Each row is a point. Examples show where two turns around zero, p and q, send a point. Write where each new point lands after one turn and then the other. Backwards means that the second turn is done in reverse. Each puzzle has new turns, and all numbers are rounded.

Turn p:
[14 36] -> [15 36]
[-35  -5] -> [-35  -4]
[ 21 -31] -> [ 20 -32]
Turn q:
[ 2 39] -> [-27 -28]
[-14   8] -> [  5 -15]
[ 12 -47] -> [21 44]
Where do these land?
p, then q: [-24  35] -> [ -5 -42]
p, then q: [-8 -3] -> [ 8 -3]
q, then p backwards: [50 -2] -> [-38  33]
p, then q: [-18 -30] -> [33 10]

Turn p:
[14  2 -4] -> [-6 12 -6]
[-14  27 -33] -> [-40 -13  16]
[-32  33 -18] -> [-27 -23  34]
[22 -9 47] -> [43 30  1]
[  9 -53   7] -> [ 29  -8 -45]
Turn q:
[ 18  22 -49] -> [ 36 -31 -31]
[ 27 -28  45] -> [-27  52  -9]
[-29 -12   4] -> [ 0  0 32]
[-15  19   0] -> [ -9 -22   6]
Where do these land?
p, then q: [28 26 19] -> [-31 -25 -15]
p, then q: [ 44 -33  -9] -> [ 34 -41 -18]
p, then q: [-12  39  14] -> [-41  11   6]
p, then q: [21  5 12] -> [ -9 -17 -15]
q, then p: [-50 -17  -2] -> [48 18 11]
p, then q: [-30 -20 -33] -> [32 22 30]

Turn p:
[ 18 -29 -31 -14] -> [-35 -13  18  24]
[ 35 -14   1  16] -> [11 -9  9 37]
[ 33  11  55 -16] -> [31 54 -1 25]
[14 -3 15 -3] -> [ 7 13 -1 15]
[-29  66  -7   2] -> [ 29   1  19 -64]
[-25 -17   0  29] -> [  1 -27 -32  -4]
[-46 -16 -33 -14] -> [-45 -20 -13 -32]
Turn q:
[24 29 50 -3] -> [-23  27  29  43]
[ 11 -16  24 -43] -> [-34  12  32 -21]
[  6  23 -18  -5] -> [ -2  18 -24   2]
[-49 -26 -30  27] -> [ 24 -56 -26 -16]
[  9 -11 -26  24] -> [ 36   0 -10  -9]
Where do these land?
p, then q: [ 20 -46 -33  -5] -> [ 20 -56   4  12]
p, then q: [ 28  26  22 -33] -> [-18  25  -2  46]
q, then p: [-3 22 19 40] -> [ 27 -33  -7  23]
q, then p: [-21 -21 -33  14] -> [-33   2  19  27]
q, then p: [ 31 -30  26 -22] -> [ 20  47 -17 -10]
p, then q: [-35  25  21  31] -> [ -1  39  -3 -41]
p, then q backwards: [-19  24 -21 -25] -> [  8 -27   0 -35]

Turn p:
[ -3 -27   9  -5] -> [ -5  -6 -15  24]
[-15 -21  -5 -25] -> [ 19 -18 -20  16]
[-36  52   4  23] -> [ 33  43  35 -19]
[ 12 -30  24 -17] -> [-17  -3 -36  18]
[-16  21 -18  34] -> [ 9 11 44 -3]
[ 76   2 -30 -28] -> [-44 -52 -17 -50]
[-18   4  15  17] -> [ 6 24  9 13]
Turn q:
[ 1 36  7  1] -> [ -4 -26 -24   9]
[  9 -22 -13  18] -> [-2  9 30  9]
[-38 -43  13  39] -> [ 31  -8  54 -32]
[ 23  38  32 -28] -> [-35 -16 -47  -9]
[  5  -9 -39 -30] -> [ 10  41 -13  24]
Where do these land?
p, then q backwards: [ -9 -13 -31  12] -> [-3  4 -6 36]
q, then p: [ 45 -30 -21   1] -> [21 51 18 -2]
p, then q: [  7  26 -16 -34] -> [-13  41 -16   3]
q, then p: [-21  43  40  30] -> [-11 -44 -25  45]
p, then q: [-21 -25  29  -9] -> [  4 -18  17  37]
